Every row gives one point. The last column is the point's height on a tilted bowl or saddle (a function of degree 2), plus a little noise. Along how many of its main directions does it bend up, bend down or stay straight?
(in the rows, 100 means zero)

Points (18 x 4):
81, 67, 75, 62
127, 96, 174, 95
123, 149, 35, 139
73, 68, 131, 117
116, 89, 143, 98
103, 76, 84, 73
59, 112, 132, 84
92, 146, 107, 89
103, 109, 89, 86
93, 57, 100, 87
143, 143, 149, 60
192, 24, 118, 5
119, 109, 79, 83
94, 102, 111, 90
86, 5, 65, 36
105, 98, 122, 91
184, 99, 127, 27
73, 130, 117, 82
Directions: 1 up, 2 down, 0 straight

Points (24 x 5):
92, 46, 64, 127, 41
123, 67, 100, 71, 48
122, 88, 130, 61, 84
129, 81, 175, 81, 117
31, 124, 106, 5, 195
99, 135, 72, 53, 77
68, 93, 76, 81, 94
101, 48, 129, 116, 49
102, 119, 97, 158, 89
92, 85, 79, 111, 72
140, 94, 125, 109, 121
63, 86, 68, 134, 59
108, 112, 142, 100, 120
97, 110, 60, 74, 72
30, 135, 127, 129, 31
73, 58, 65, 66, 80
71, 70, 145, 89, 67
131, 98, 159, 80, 127
95, 52, 146, 90, 51
76, 76, 135, 92, 74
51, 25, 34, 90, 84
71, 78, 97, 55, 97
153, 95, 79, 98, 66
124, 135, 134, 120, 146
Directions: 1 up, 2 down, 1 straight

Points (46 x 7):
85, 93, 166, 105, 116, 106, 70
81, 111, 106, 8, 80, 42, 115
132, 86, 59, 91, 74, 115, 103
152, 67, 119, 149, 138, 97, 84
121, 96, 90, 48, 87, 111, 86
115, 114, 120, 101, 104, 125, 94
110, 113, 99, 70, 112, 106, 97
86, 51, 146, 133, 116, 90, 96
130, 54, 77, 124, 87, 138, 112
147, 134, 32, 154, 86, 114, 117
126, 82, 129, 128, 95, 106, 105
13, 73, 62, 118, 148, 72, 124
89, 163, 89, 45, 133, 133, 42
119, 128, 61, 136, 111, 144, 97
111, 66, 56, 88, 68, 79, 154
145, 70, 44, 131, 75, 124, 116
117, 71, 96, 94, 93, 97, 122
48, 99, 86, 149, 79, 125, 77
95, 104, 93, 93, 77, 127, 90
124, 85, 80, 118, 124, 61, 129
133, 57, 138, 99, 128, 125, 78
159, 79, 91, 110, 92, 117, 85
104, 77, 159, 31, 123, 108, 64
33, 108, 97, 91, 99, 158, 5
42, 115, 97, 105, 167, 85, 34
61, 137, 90, 79, 154, 78, 62
25, 124, 34, 5, 117, 97, 61
109, 88, 114, 145, 56, 57, 93
99, 90, 131, 121, 81, 71, 100
127, 98, 73, 77, 128, 143, 59
109, 100, 68, 155, 96, 101, 131
15, 125, 69, 137, 124, 93, 35
101, 132, 84, 87, 72, 99, 107
77, 133, 91, 81, 112, 78, 100
115, 67, 38, 88, 115, 116, 141
109, 68, 75, 45, 73, 111, 100
72, 107, 132, 57, 143, 132, 26
78, 107, 73, 131, 118, 77, 121
157, 158, 123, 63, 134, 128, 79
117, 101, 107, 125, 139, 57, 92
53, 107, 133, 113, 87, 94, 58
93, 105, 100, 40, 108, 123, 65
83, 73, 82, 66, 132, 112, 109
25, 65, 47, 60, 137, 113, 132
101, 71, 107, 122, 137, 68, 114
62, 105, 107, 109, 147, 115, 57
Directions: 1 up, 3 down, 2 straight
